Rows are points. Any point is a mix of the corners, with weights that add up to 1. It lies inside the corners' shape when no weight is negative. Say inside or outside, and name the corners with a negative weight.
(in the rows, 128 means zero)

Corners:
(1): [197 130 107]
(2): [183 137 233]
(3): [102  68 109]
(4): [ 85 137  81]
Points:
[179 153 168] -> outside (3)
[122 131 126] -> inside
[154  93 144] -> outside (4)
[174 116 163] -> outside (4)
[177 126 147] -> inside

Corners:
(1): [152 106 116 110 160 111  83 230]
(2): [105  50 123 163 106 135 187 177]
(3): [148 118  64 176  75 126 168 148]
(4): [108 121  48 115 188  43  83 223]
(5): [ 73 158 219 105 124 147 123  89]
(6): [155  87 144 134 123  80 187 124]
(7): [162 124 107 211 148 102 206 191]
(8): [111 107 187 152 130 175 103  34]
(9): [105 103 226 151 116 100  42 107]
Points:
[106  98 152 156 108 107 151 147] -> outside (1, 8)
[142  91 137 133  82 125 154 154] -> outside (4, 7, 8)
[ 93 110 174  99 143 108  81 132] -> outside (3, 7)
[132 105 166 148 120 134 139 137] -> outside (4)
[133 123  76 152 181 100 149 222] -> outside (3, 6, 9)
[100 111 103 118 125  75 113 161] -> outside (1, 7, 8)
[122 128 172 140 159  97 100 146] -> outside (2, 3)

Corners:
(1): [158  83  63 134 103 140  56 158 173 132 128 182]
(2): [171  99 143 121 141 126  93  72 133 107 233 139]
(3): [ 85  91 192 135 121 104 202 167 132 167 143  29]
(4): [108  85 179 107 115 141 142 141  65 109 117 150]
(5): [150 116  96  79 142 137 160 173 132 119 180 151]
(6): [ 93 151  88 157 114 120 108 138 104 148 144 163]
(7): [147 205 141 132  97 115  79  57 183 106 110  83]
(8): [154 149 183 111  94 162  61 151 179 120 115 175]
(9): [ 99  83 126  46 185 120  74 132 127 138 188  74]
(10): [128 167 104 144 145 215 120 129 110  96 120 112]
(11): [134 119 190 162 173  89 195 149  79  66 157   7]
(12): [135 132  90 131 183 169 162 118 170 109 140 174]
(13): [ 55 112 151 108  53 175 116 178 126 103 116 161]
Points:
[104 128 132 138 119 132 117 135 123 129 138 122] -> outside (5)
[100 119 136 120 130 134 142 132 115 120 162 112] -> outside (1, 8)
[130 115 142 141 122 142 141 152 129 115 144 131] -> outside (7, 9)
[124 112 140 109 124 130 112 136 139 122 159 125] -> outside (10)
[112 132 135 133 105 127 133 146 124 124 114 145] -> outside (2, 9, 10)
[125 125 133 119 118 132 102 137 125 122 150 121] -> outside (12)
[ 93 122 119 102  98 132  73 100 123 143 142 113] -> outside (5, 8, 11, 12)
[135 115 136 118 143 125 129 131 122 111 172 109] -> inside

Corners:
(1): [142  99  64  59 107 201 102  68  27 132 184 143 165 166 176  83 183 109
  91 141]
(2): [151 197  81 104 181 152 124 150 131 185 118  65 171 179 146  50  39 169
 118 194]
(3): [126 116 156 196  45 175 107 151  51 164 152 107 128 175 202 124 213 163
 125  72]
(4): [118 193 203 109 159 196  65 117  94 129 113 110 177  87 170  61  96 173
 125 157]
(5): [ 96 171  79 198 192 109 144 104 179 151 152  48 126  71  54 185 203 109
 196 113]
(6): [ 81 129 130  61 111 148 157  64 141 160 143 175 106 151 176  63 159 176
 103 156]
(7): [114 179  79 106 124 186 159 151  58 170 156 185 115  85 163 162 127 101
 175  68]
(8): [139  90  72 121 160 125  97 134 148 139 151  47  90  75 167  58 104  85
 154 176]
(9): [114 133 130  93  92 149 189  69  76  76 142 182 119  96 110 101  77  68
 182  88]
(10): [128 111 145 155 225 132 145 138 157  63 136 179  70 133  76 139 174 173
 121  96]
(11): [101 130 108 135  82 120  61  73 168 192  92  63 182  75 134 150 139  87
  87  78]
(12): [186 169  95 184 201 106 121 158 186 152  92  50 116  53  57 113 112 164
 102 192]
(13): [184 145 188  53 123 124 143 187  84 121 147 153 120 111 143 137 219  96
 215 114]
(14): [ 78 104  89 181 153 233 174 143 176 104 128 175 107 112 171 113 100  96
 110 147]
(15): [183 200 118 136 196 118 112  69 138  18 163 131  64  92  83 125 177  38
 137 140]
(16): [166 146  96 127 171  75 116  97 100 152  93 162 176  98  75 154  78  83
 182 143]
(17): [133 152 159 164 101  93 156  59 107  42 220 121 128 116 152 154 225 120
  95  91]
(18): [148 220  93 173 120 181 116 199  37  60 183 193 145 165  66 185 114 160
 159 123]
(19): [147 101  73  82 117 116 157  86 114 140  92  82 120 169 186 143 103 183
 132 155]
(20): [179 108  82 130 156 208 149  98 160 186 173 120 103 185 165  96  99 193
 177 146]
(21): [191 148 194 133 133 144  72 138  66 185 129  82 156 196 130 165  55 171
  93 157]
Points:
[157 185 149 133 133 162 158 148 107 109 148 148 106 139 142 122 113 160
 145 147] -> outside (1, 5, 8, 10, 11, 16)
[143 153 136 126 137 179 126 128 102 113 147 151 126 150 142 118 128 157
 120 127] -> outside (5, 8, 16)
[164 181  97 131 193 158  98 146 116 127 128 117 139 102  87 118  77  96
 161 154] -> outside (3, 6, 17, 19)
[136 139 122 134 134 152 130 108 109 123 141 143 132 121 121 147 158 128
 131 113] -> outside (2, 8)
[147 144 107 144 141 137 132 120 116 125 148 116 122 118 120 141 147 114
 149 118] -> outside (4, 6)
[139 141 127 116 135 154 142 128 110 117 143 143 120 115 137 123 142 108
 154 124] -> inside
